Every row gives one point. Each copy is the shape, with its points in the same order, stretched, turned, moved and blurred by noise. Say if it was mirrored as well.

Shape (7 x 2):
[[ 0.2  4.6]
 [-1.0 -1.3]
 [ 2.4  1.4]
 [ 4.1  3.7]
 [-3.7 -5.9]
 [ 0.1 -3.3]
 [ 5.4  1.3]]
Copy 1 (7 x 2):
[[-3.8 -3.0]
 [ 0.8  2.2]
 [ 0.0 -3.3]
 [-1.1 -6.2]
 [ 3.1  8.4]
 [ 2.5  2.8]
 [ 1.5 -6.5]]
Copy 1 is: mirrored
Copy 2 (7 x 2):
[[-3.9  1.2]
 [ 2.6 -1.6]
 [-0.1  2.6]
 [-1.9  6.0]
 [ 7.2 -5.3]
 [ 5.0 -0.6]
 [ 0.8  7.0]]
Copy 2 is: only turned
Copy 3 (7 x 2):
[[-3.2  5.3]
 [-2.0 -2.0]
 [ 1.1  2.6]
 [ 2.3  6.0]
 [-3.7 -8.7]
 [ 0.2 -4.0]
 [ 5.1  3.8]]
Copy 3 is: only turned
Copy 4 (7 x 2):
[[ 4.0  2.9]
 [-1.6  0.0]
 [ 3.2 -1.0]
 [ 6.4 -0.9]
 [-7.7 -0.8]
 [-2.6 -2.2]
 [ 5.5 -3.5]]
Copy 4 is: only turned

Shape (6 x 3):
[[  1.2   3.5   4.9]
 [  3.2 -10.3  -1.6]
 [ -3.2   1.5   5.0]
 [  3.5   3.7  -0.3]
 [ -5.2  -3.2   4.0]
 [ -5.0   2.0   3.2]]
Copy 1 (6 x 3):
[[-0.4 -5.3 -2.6]
 [-3.6  4.2  8.6]
 [-1.4 -1.2 -4.6]
 [ 4.0 -4.8  2.3]
 [-3.8  3.9 -2.5]
 [-0.2  0.6 -5.4]]
Copy 1 is: mirrored
Copy 2 (6 x 3):
[[-4.9  3.3  0.1]
 [ 5.2  8.6  3.0]
 [-2.0 -0.1 -1.8]
 [-3.9  2.5  4.0]
 [ 1.5  0.2 -2.5]
 [-0.9 -2.8 -1.3]]
Copy 2 is: mirrored

Shape (8 x 4):
[[ 5.2 -2.2  0.2  2.8]
 [-2.1 -1.9 -2.6  1.2]
 [-3.2  0.2  7.7  1.3]
 [-1.4  1.9 -4.0 -1.6]
 [-3.7 -1.3 -1.8 -4.2]
 [ 5.4 -1.8  1.0  1.8]
 [-5.6 -0.5  7.1  3.9]
 [ 0.6 -3.2 -2.4  1.2]]
Copy 1 (8 x 4):
[[  0.2  -2.2  -2.4  -3.9]
 [  0.3  -1.1   4.3  -0.3]
 [ -9.4   1.0  -1.3  -5.3]
 [  3.2   2.9   3.7  -0.1]
 [ -0.2   2.1   7.5  -3.0]
 [  0.1  -3.5  -2.5  -4.9]
 [-10.2  -1.9  -0.1  -3.5]
 [  1.6  -2.5   2.8  -2.3]]
Copy 1 is: mirrored
Copy 2 (8 x 4):
[[-1.6  8.8 -1.8 -1.7]
 [-2.2 -2.0  4.7 -1.8]
 [-6.2 -2.6 -8.0  4.9]
 [ 0.8 -3.0  4.5 -2.7]
 [-0.2 -5.0  5.5  2.2]
 [-1.9  8.9 -2.8 -0.6]
 [-8.2 -5.0 -6.5  3.8]
 [-2.0  2.7  4.3 -1.6]]
Copy 2 is: mirrored
